Each row is a point. Each copy is the shape, with its points in the same order, stretched, turned, moved and blurred by noise. Some copies are also mirrored. Which?

Shape (5 x 2)
[[ 27  -6]
 [-26 -29]
 [-19   1]
 [ 35  15]
 [ -2 -13]]
Copy 1 (5 x 2)
[[ 22  23]
 [ 30 -36]
 [  3 -17]
 [  6  35]
 [ 22  -8]]
Copy 1 is: only turned
Copy 2 (5 x 2)
[[-11 -17]
 [ 30  18]
 [  3  28]
 [-23 -17]
 [  6   3]]
Copy 2 is: mirrored
Copy 3 (5 x 2)
[[-37 -15]
 [ 26 -41]
 [ 12 -10]
 [-60   7]
 [-10 -24]]
Copy 3 is: mirrored

Shape (8 x 4)
[[ -8  -2 -14  24]
 [ 17 -12   5  -5]
 [ -7 -12  -4   6]
 [ 34 -38  14 -15]
 [ 10  43 -19  -8]
 [  2 -36  18 -15]
 [  9 -20  29   7]
 [ 10  23  19   6]]
Copy 1 (8 x 4)
[[-18  22 -18   1]
 [  3 -23 -12  -2]
 [-16   0  -8   4]
 [ -3 -60 -19   0]
 [ 33  27   4 -30]
 [-16 -43  -1  12]
 [ -2 -26 -14  26]
 [ 30   7  -2  12]]
Copy 1 is: only turned
Copy 2 (8 x 4)
[[-16   6 -19  10]
 [ 15  -6   0  12]
 [ -9  -4  -2   4]
 [ 27 -27  10  17]
 [ 11  45  -5  20]
 [  5 -30  20  -3]
 [ 21 -21  -5 -16]
 [ 27  18 -12 -15]]
Copy 2 is: mirrored
Copy 3 (8 x 4)
[[ 11   2 -19  17]
 [-24 -21 -10  -8]
 [-17  -2 -13   9]
 [-54 -48  -9 -10]
 [ 21  15 -14 -42]
 [-58 -23  -5   4]
 [-31 -22  10  15]
 [  4   3  15 -10]]
Copy 3 is: only turned
Copy 4 (8 x 4)
[[ -4 -29  -3   8]
 [ 19  -4   3 -10]
 [  5 -25   4 -15]
 [ 46   8   3 -15]
 [-25   0  41  12]
 [ 31  -2   6 -40]
 [ 12   6 -19 -18]
 [-24  18  -1   2]]
Copy 4 is: mirrored

Shape (14 x 8)
[[ 20 -19  -9  16  -4  -3   8   5]
 [ 29 -36 -15   7  -9 -24 -18  -7]
 [  3 -39   3  -2  13 -18  -7  32]
 [ 11  23   3   1   5  -7   4  -2]
 [ -4  -1  -2  15 -17  14 -31   8]
 [ 25 -30  23  -5  20  13  -4 -29]
 [  5  -8   3  -6 -19  13  -4   5]
 [ -2 -28 -12  13  15   0  13  36]
 [  2  -3  19  11   9   8 -21 -17]
 [  4 -17  18  -3  19   5  -6  -8]
 [  1  27 -33 -20  -7  11  15 -13]
 [ -7  16 -14   8 -18 -16  13  14]
 [ 26  24 -25 -10 -15  11 -19  12]
 [ 26 -13 -19 -10   9  -5 -18  -5]]
Copy 1 (14 x 8)
[[-14  -4  -1  23  -1 -13  19 -18]
 [-17 -28 -17  16   0 -33  27 -22]
 [-24 -12 -19  32   9 -19   1   9]
 [  4   4  18  -4   5 -10   9  -6]
 [  6  -5 -19  -2 -12  11  -8 -19]
 [-12 -52  12  14  12   4  27   3]
 [  4 -12  -7  11 -20   2  14  -3]
 [-27  14 -17  42   5  -2   3   2]
 [ -4 -27   5   0  10   2  -5  -7]
 [-13 -29   2  16   9   1   4   9]
 [ -7  21   8 -24 -20   3  39  -2]
 [ -5  26  -1   6 -20 -17   0 -13]
 [ 18  16 -16 -19   2  -8  29 -12]
 [-18 -14 -13 -10   5 -18  26  -8]]
Copy 1 is: only turned
Copy 2 (14 x 8)
[[ 10 -34  23  15  -6  20   4   3]
 [ 32 -57  -6   5  -6  -9  -2   7]
 [-13 -60   2  -8  32   3  13   5]
 [ -5  11  -3   9  -4  12  17  11]
 [  0  -4  -7  -3  -1  16 -41  12]
 [ 51 -11  32   0  26 -11   3 -18]
 [ -5  -5  17 -12  -4   0 -15   5]
 [-24 -55  16   1  20  36  11 -10]
 [ 19   2  10  15  21  -4 -22  -2]
 [ 10 -13  18  -1  30  -5   5 -11]
 [-14  22  -7 -21 -46  13  10 -24]
 [-38  -5  -8  14 -26  13  10  10]
 [  5   9 -30 -25 -29  36  -8  16]
 [ 28 -22 -17 -16  -4   9   5  -7]]
Copy 2 is: only turned

Shape (17 x 11)
[[-13  14  16  11 -16  10   5 -32 -10  -1  14]
 [ 12  30 -12   6  -8   8 -10   0   3  -3  -5]
 [ 15 -14  25  22  -5  -7  -7 -13  -5   0  -4]
 [  6 -13  -3  10 -12   8  -8   3  15   5  -3]
 [-49 -11  -7   0  -9  14  -3  -1  -7 -26 -13]
 [ 14  20  23  -5 -11   5  -4 -10  -5   4  -4]
 [ -1 -12 -10  16 -21   3 -11  -2 -11   7  -3]
 [  2  -9   8  -1 -15 -17  28  -2  11  14  -9]
 [  7 -12  -7   9  28   4 -10   4   3   2  -1]
 [ 13 -14   0   9  -4  19  -2   6   5   2   0]
 [  6   3  -9   0   8  -4  -5  -2   3 -30   6]
 [-60  -5  14  -2  -2   9  -9 -13   3  -4   0]
 [ 15   2  -7  -6 -22 -16 -11   2   6 -25 -10]
 [ 16 -12 -11   5  33  10 -12  -2  -7 -17 -11]
 [ 12 -12 -13  -2 -13  12 -10 -13   6  12  -9]
 [ -9  -7 -10  -1 -11   9  16  -6  19   3  -9]
 [ 15   2  -8  -6 -22  13  -7  -2 -10   9  11]]
Copy 1 (17 x 11)
[[  3 -14  10   1 -38   1  23  -2 -10  -4   4]
 [ -1   2  22   6   2  17   4   5   1   4 -18]
 [ 14 -20  10 -12 -10 -15  -1   6 -17 -15  25]
 [  3 -10   0  -3   6   1  -5  -4   2   3  11]
 [  6  -8 -50  11 -17  -2  -1   8  -8  -7 -28]
 [ -2 -15  24 -15  -7   3  17  -5 -17  -1  -6]
 [  3  -5   4   7 -15  -4 -24   6  -6   0  11]
 [-27   0  -4 -25  -8 -14   5 -13   3 -13  11]
 [ 10   3  -8  17  19  -8   0  -5 -17 -12  12]
 [  4 -14  -4   5   4  10   0   1  -8  -2  18]
 [ 23  19 -10  -4   0   7   7   9   0 -14  -1]
 [  1 -17 -41  14 -21 -25  23  -6 -10   7 -20]
 [ 18   9  -2 -27  -1   4 -14   8   5  -8  -8]
 [ 26   5  -8  15  23   5  -6  -1 -26 -27  10]
 [  3 -12   6   2   1   3 -18 -21   0  -5   6]
 [-17  -7 -15  -3   0   6   4 -12  15  -8  -7]
 [  1   4  15  -6 -17  14 -13 -12 -15  12  11]]
Copy 1 is: mirrored
Copy 2 (17 x 11)
[[-14 -26  -4  -5  11  15   8 -24   1  -5  -5]
 [  0  -6 -17   7   3  13 -22  -8   9   4   5]
 [-12  11   7  15  12  -3  10 -26 -19  15   4]
 [ -7  -4   1  27   6   7  13   5   3  20  11]
 [-34  -6 -38   4 -11 -11  24  21  -4 -25   6]
 [ -6   3   1 -15   9  17 -12 -15   2  15  16]
 [-10   3 -12  21  10   7  15   4 -21  12   5]
 [ 15  20   6   8 -28  13  31  -7   6  17   6]
 [  5   8   2  11   9 -24  -6   2   2  10 -10]
 [  0   6   2  18  18   4   7   6   5   6  12]
 [  4  -4 -24  12  -8 -21  -5  -5  -3  -6   7]
 [-36 -25  -3  -3 -14  -9  17  14   1 -11   0]
 [ -6   9 -34  23 -18  -3   0  -2 -17  15  25]
 [  1  18 -18   5  17 -37  -9  -8   3   3  -9]
 [ -8  -5 -11  10   9   9   7   0   0  35   7]
 [  1  -3 -11  14 -14   7  24   7  21  12   4]
 [  9 -11 -13   3  16  15  -2   2 -11  24  18]]
Copy 2 is: mirrored

Shape (15 x 12)
[[ 11  27  12  15  -6 -33  12  -8  -6  15  -1  -7]
 [ 25 -10  11   4  13  21  -5   1 -39   7  -2  18]
 [-18  10   9  43   4 -18   9  -9   9  15   4 -17]
 [ -4  17  11   7  12   6  13 -11   0  33  10 -14]
 [ -6  17  21  33  -4  -9  45  -7  22   4  -1  -4]
 [ -8 -11 -45  -9 -30   9  15  11 -17 -22 -17 -22]
 [  9  -6   5  -2  15  14 -12   8 -43  12 -34  26]
 [-17  -8 -18 -10 -34   8  -2  46  -5  -2 -12  -5]
 [ -2  12   4  17 -11  -6   6 -30  17  21  -2  15]
 [  4  23  20   1  11  -6   9 -16  18  -6   1  -6]
 [-17  17  13   8   7 -16  22 -16 -12   8  20  18]
 [  7 -32   3 -14  21  -8  -3  -1 -18   2 -13  11]
 [ 32  -6 -13  -1  42   4  -2  11 -26  23 -10  38]
 [ -5 -11 -33   6 -29  11 -14  31  -8 -31   2  -8]
 [-30   5 -42  -3 -18  14  -7  30  -9 -33 -22 -13]]
Copy 1 (15 x 12)
[[  4  16  -6  12  26   5   9  26  -4 -17  -4  -8]
 [-25  -2  21   5  -9   4  -4 -49  -3 -12 -10  23]
 [ 23   5 -25   9   8   0  25  25 -29 -15  10 -12]
 [  7  -3   3  -1  -7 -18  17  32  -5 -15 -10  -2]
 [ 42   1 -24  -8  22  12  27  29  -7 -13 -18   7]
 [ -6   2 -25   6  13 -20 -11 -25  12  38 -28  -6]
 [-47  -3  12  20 -12  14  14 -57   9   4  -7  20]
 [ -7 -36 -21  17   0  -2  -5  -9  14  33  15  -6]
 [  7  11 -24 -16  -9  23  15  18   3  -8 -15 -17]
 [  8  10  20 -21  20   6  24  24   1  -1 -13  -8]
 [ 15  32   3   6  -2   7   9  13  -5 -13   2  17]
 [ -9  13  24  19  -9  11   9 -47  10  12  -8  -9]
 [-33   5  26   7 -11 -14  15 -56  38 -24  11  14]
 [ -9 -15 -17  -5  11 -13 -16 -32   4  31  16 -11]
 [-18  -8 -18  -1  11 -22  14 -21   9  43   7   1]]
Copy 1 is: mirrored
Copy 2 (15 x 12)
[[-14 -32   4 -26  -6  -2   6 -39 -10  -4   8 -26]
 [ 13 -29 -21  21 -20  11  23  27 -28  10 -38   9]
 [  7 -19  26 -21  15 -21 -26 -50 -14  15  -2 -17]
 [  7 -34  -6   8  -4 -10  -4 -42  11  35  -9 -12]
 [ 13 -17 -22 -40  24 -10 -23 -53  -6   2 -17 -27]
 [-25  38 -14  46   9 -25  13  16   3 -39   4  -7]
 [-15 -41  -6  34  -1  22   2  43 -20 -10 -48   4]
 [ -9  13   7  44  22   9  -2   9  31 -52 -10  27]
 [-23   2  -1 -31  10   6   5 -43  -7  33 -26  -6]
 [  7  -1 -29 -26  -4  12 -17 -29   3  22  11 -22]
 [  0 -32 -22 -13  17   4   4 -38 -38  16  10   8]
 [  7  -7  -9   1  -9 -21  -6  39 -17  -2 -21  22]
 [ 11 -45  -5   8  15   9  43  56  -9  18 -34  -4]
 [  4  44   7  41  16  12  14  21   1 -39   7  13]
 [-18  35   0  58  40   6 -15  24   9 -37  16  -8]]
Copy 2 is: only turned
Copy 3 (15 x 12)
[[ 17  -5  -1 -28  10 -12   7  -1 -31  18 -11   3]
 [  0  -2  30 -27  10  22 -21   9  20  14   4 -26]
 [-22 -17   5 -12  22 -18   3 -13 -13  15   3  35]
 [-21   8  18 -17  -2 -21  -7   6 -23  10  -3  15]
 [  0  10  -1 -19  17  -9 -24  -1 -27  39  -3  51]
 [-13   9 -57 -42   8  26  -4  -5   5  -5 -11  10]
 [ -3  -1  19 -13  17  19 -27 -10  19  15 -19 -44]
 [-24  12 -60 -11  21  23 -10  -2 -16  10   7 -14]
 [  3  -1   1  -5   4 -27 -26  10  -3   6 -10  23]
 [ 14  11  19  -1  -9  -1  -6  -4 -19  18  -8  22]
 [  6  32  19  -7  28 -15  -8   9 -11   3  -4  20]
 [  6   9   8  -7  -5  12   7 -13  38  22  -6 -19]
 [ 27  11  32 -21   4  -6 -28 -32  21  14   7 -43]
 [-10  -4 -44 -20  22  35  -5  -8   3 -10  23  -1]
 [-19  12 -44 -10  25  30 -11 -28  -6 -16  -6   2]]
Copy 3 is: only turned
Copy 4 (15 x 12)
[[ 33  -2  -2   2 -21   0  -6   3  23  -1  28   7]
 [  3 -26 -11  27   9 -19 -17  -1  -8 -20 -10  -6]
 [  8  21   9  10 -23  11 -14 -15  21   2  29   5]
 [ 15  12   2  11 -25  13 -11   0  -5 -16  23   9]
 [ 16  11  25   3 -28  13  16   1  13  -2  31 -23]
 [-13   1  -9  22  -6  -5  14  18 -15  44 -18  12]
 [  5 -17   0  30  22 -14 -30  14   0 -12 -20  -1]
 [  2  18  12   6  20 -10   0  22 -19  31 -12  24]
 [ 28   0  14  -2 -25  11 -13  -9  17   3  -6   3]
 [  8 -11  -6  -4 -13  27  14   0   4 -17  31  -6]
 [ 25  14  -9   4 -26  -9  -5   3  23 -19   1  -6]
 [ 15  -6 -16  33  24   3  -6 -10  -3  -8 -15  -8]
 [ 17 -22  10  53  14 -16  -3   3  14 -30 -25  18]
 [-23  -3  -5   4  11 -17  11   3  -7  33 -20  22]
 [-30  13  -5  12  12   6  11  24  -5  33 -15  22]]
Copy 4 is: only turned

Shape (16 x 12)
[[-18  -7   4  18 -19 -27  15   5   3  22 -19  -8]
 [ -1 -10 -20  26 -10  17 -17  15  21   2  14  -2]
 [ -1   5  17  -8  10 -23  16 -21  19  27 -24  -3]
 [  8  16  14 -15 -13  10  -3 -14  -3 -19 -17  -5]
 [ -5  -6  20  -8   1  20 -22 -10  17 -11  22   1]
 [ -3 -26 -17 -11  25  -5  11  19 -20  -7  11  17]
 [ 13  -8   2  -2  -3  19 -32  13 -11  -3  12  18]
 [-18  -8  12 -19  -3   7   4  24  -8  22  22 -28]
 [ -4   7  -3  16  28 -13 -13   4   9 -10   3  15]
 [ -4  -2  10  27  -2  17  -3   3 -16  -6   3  17]
 [ -1 -19 -23  17  11  12 -15   4 -14  -1   8   0]
 [ -1  -5   5  24 -18   5 -26 -11  -4 -15  -5  -7]
 [ 18  -6   1  10  15   8  -4   8 -15 -17 -19   1]
 [  5  10  -6  11 -16   2  -1  -2 -17   5   3 -16]
 [-21 -14   9  -1 -16   9 -15  -4 -18   0 -15  -9]
 [ 11 -31 -13  15  16 -22   3  13  -3  10  12   3]]
Copy 1 (16 x 12)
[[ -7   0   6  -1  17 -25 -11   5  16  12   3   7]
 [ 16 -15   1  -1 -18  -2 -21   2  -4 -10 -20  17]
 [-19   3  10 -15  31  11   7   0   9   2  13  10]
 [ -4  -3   6  28  18   8  10   0 -14 -16  -9  -8]
 [ 14   4  17  15  -6  21   4  -9 -16   2 -14   3]
 [ 28  -2 -18   5 -21   1   0 -25  12   9  17 -13]
 [ 19   2   4  27 -22  14  -5  -8   4 -20   2  13]
 [ 34  29  -2   0   9 -11  -3 -11   7  -1 -11  19]
 [ 13   2   8 -10 -31  -1   8  -2  -3   0  15  -7]
 [  0   2   5  22 -23   0  -5  -3  13   0 -17 -19]
 [ 22  -1  -5   6 -23  -1 -21  -7  -1  -7   0  -8]
 [ -1  -1  16  26 -10  -8 -11   3 -17  -7  -9  -9]
 [ -5 -10   4  18 -15  -4  -2 -20   0 -19   0 -22]
 [  5  17 -11  12   2 -10 -10   9  -4 -19  -8  15]
 [ 17   5  20  29   9 -10 -12  -3   1   4  -6 -23]
 [  1  -1 -13  -7 -19  -6 -14 -21   8   2  18  16]]
Copy 1 is: only turned
Copy 2 (16 x 12)
[[-31   4 -35  21  23  -2  -6  -2  20   6   4  -4]
 [ 13  11  22   1  20  13  18  -5  20 -12 -15  32]
 [-24  -3 -49  20 -10  15 -10 -14  -1  -3  27 -23]
 [  3 -17  -5 -34  -3 -15  -6  15 -10 -11  23 -14]
 [  7 -10   3 -32  -1   0 -12 -16   5 -26  14  27]
 [ -3   4   0  -8 -10 -10 -25 -10  -5  16 -42  18]
 [ 22   2  48 -19 -19 -11   4  -9   5  -4  -1  25]
 [-19 -16 -21  10  14  -8 -14  10  -6   3  -5  60]
 [ -6  -3   9 -16  -1  28 -23 -10   6 -10 -14 -11]
 [ 13  12  17  -9  14 -11 -21  -1   3 -21   0  13]
 [ 24 -11  30   3  15   2   1  -5   2  -2 -32  23]
 [ 16 -16  24 -23  28  -9   1   2  17 -13   5   4]
 [  0 -10  28 -23   5 -12  -3  -2 -17  -1 -13 -15]
 [ 15 -11   3   6  20   2  -3  20   3   5  -2  20]
 [  1 -30   4 -13  25 -33  -7   3   7 -21  -2   9]
 [ -7  10   6  12   7   9 -10 -23   7  30 -26  14]]
Copy 2 is: only turned
Copy 3 (16 x 12)
[[ 15  27  33  24  31  22   8   2  18  -1  -4   2]
 [-10   3  -9 -11  43   4  14  14   5   4 -19 -15]
 [ 30  -6   8  26   9  31   7  -4  13 -25   9  23]
 [  9  -1  12 -12 -10  -8 -12   4  10  22   8  17]
 [-10 -20 -24  -3  -9  12  -8 -19  30  13 -24   0]
 [-18 -15  -1  -4 -23 -13  -6 -19  -7 -37  -8 -36]
 [-10   3 -24 -30   2 -11 -21   1   1   0 -32 -11]
 [-16 -30   1  17  18  36 -26 -21   3   8 -21 -20]
 [  7   6 -13 -11  -3   7  11 -29   8 -20  14 -19]
 [-19  39  -6 -20  -5  -8 -16   0   9  -2   8  -9]
 [-21  -6   4 -10  16 -19  -2  -7  -3 -17  -4 -13]
 [ -5  28  11  -6  23 -10  -3 -10  20  30  -1   9]
 [  7   4   1 -13   0 -19 -14  -3   4 -13  29 -15]
 [ -9  12  15   5  27   1 -10  -1 -14  16  -3   0]
 [ -7  13  34  -9   6  -6 -19 -11  23  19  -8  11]
 [  2  -5 -13  23  18  -2   3 -15  -1 -34 -14 -29]]
Copy 3 is: mirrored
